Every row gives one point. Each copy is the shape, with its points in the same order, turned, moved and blurred by noise. Some copies are also mirrored. Which?

Shape (8 x 2):
[[ 22  -2]
 [ 37   8]
 [ 14   0]
 [ 18 -25]
 [-84 -28]
 [ 13   1]
 [ 32  -1]
 [ 28 -34]]
Copy 1 (8 x 2):
[[-12  26]
 [ -8  43]
 [-10  18]
 [-34  14]
 [  6 -79]
 [ -5  20]
 [-13  35]
 [-45  20]]
Copy 1 is: mirrored
Copy 2 (8 x 2):
[[ -8 -15]
 [-13 -28]
 [-13  -8]
 [ 14  -2]
 [-10  95]
 [-12  -8]
 [ -5 -25]
 [ 28 -12]]
Copy 2 is: mirrored

Shape:
[[ 28  35  14]
 [  4  13 -74]
 [-15   2 -68]
 [  4  80   9]
 [-23 -85   9]
 [ 23 -45 -49]]
Copy 1, 6 rows:
[[ -6  42 -51]
 [ 73  25   3]
 [ 58  30  25]
 [  9  92 -54]
 [-37 -22  54]
 [ 32 -26  17]]
Copy 1 is: mirrored
Copy 2, 6 rows:
[[ -5  55  45]
 [-79  26 -14]
 [-71   6 -16]
 [-36  42  84]
 [ 38 -21 -53]
 [-28  33 -53]]
Copy 2 is: only turned
Copy 3 (6 x 3):
[[  8  27  26]
 [ 57  10 -31]
 [ 53 -12 -51]
 [-13  62  21]
 [  2 -95 -17]
 [ 63 -44 -13]]
Copy 3 is: only turned
Copy 4:
[[  2  12  28]
 [ 17  58 -45]
 [ -8  51 -56]
 [-19  54  61]
 [-51 -55 -63]
 [ 11  -5 -70]]
Copy 4 is: only turned

Shape, 10 rows:
[[ 70  40 -26  24   3  43]
 [-15 -18  31  28  53 -40]
 [ 80  26 -23  11 -14 -22]
 [  8 -40 -15   8  41  14]
 [-14 -27 -74 -21 -43  35]
 [-33  -5 -48 -54   1  24]
 [ -3 -30  -2 -39 -17  10]
 [ 11  23  20  21 -27  24]
 [ 39 -10  63  26  42 -19]
 [-39 -34 -41 -28   3  23]]
Copy 1, 10 rows:
[[-24 -17  33  76 -12 -39]
 [-45  27  40 -29  77  -5]
 [-31 -45  55  30 -18 -81]
 [  0 -31  18  18  65   8]
 [ 12 -57 -31  -3 -34  11]
 [ 38  -9 -41  -8  -2 -12]
 [ 37 -17  21 -24   7  -6]
 [-17  16  48  21 -22  -2]
 [-25  18  95   7  60 -27]
 [ 21 -25 -31 -15  15  23]]
Copy 1 is: only turned
Copy 2 (10 x 6):
[[ 22  38 -51  13  56 -18]
 [-10 -74  35 -19  25  15]
 [ 44   7 -19   1  34 -60]
 [-33 -33  -4  36  14  11]
 [-63  59  12  38 -20 -39]
 [-38  34  48  59 -13  -5]
 [-11   9  21  22 -42  -6]
 [  3  27 -11 -37   5   4]
 [ 36 -66 -13 -24  11  23]
 [-57  16  34  38 -16   5]]
Copy 2 is: mirrored
Copy 3, 10 rows:
[[-36 -24 -60 -44  -8  41]
 [ 26 -62  -8  28 -13 -55]
 [-39  -9 -68 -20 -54   0]
 [ 44 -37   6 -18 -27  -2]
 [ 38  64   5 -12 -27  43]
 [ 27  52  29 -35   3 -12]
 [  1  12  40  -5 -34  -1]
 [-33 -11 -12  19   6  26]
 [-24 -92  -4  17 -24 -32]
 [ 48  30  33 -10 -10   1]]
Copy 3 is: mirrored
Copy 4 (10 x 6):
[[ 38 -20 -59  26 -19 -34]
 [-50  55  36  12  17 -21]
 [  6 -30 -11  40 -61 -22]
 [-20   8   7 -17  35 -50]
 [ 40 -70  27 -46  30   0]
 [ 35  -8  19 -84  14  -1]
 [-24 -22  13 -51  -1  11]
 [ -1 -13 -26  19  -1  36]
 [-69  50 -15  33  -2 -18]
 [  1 -20  32 -65  40  -9]]
Copy 4 is: mirrored
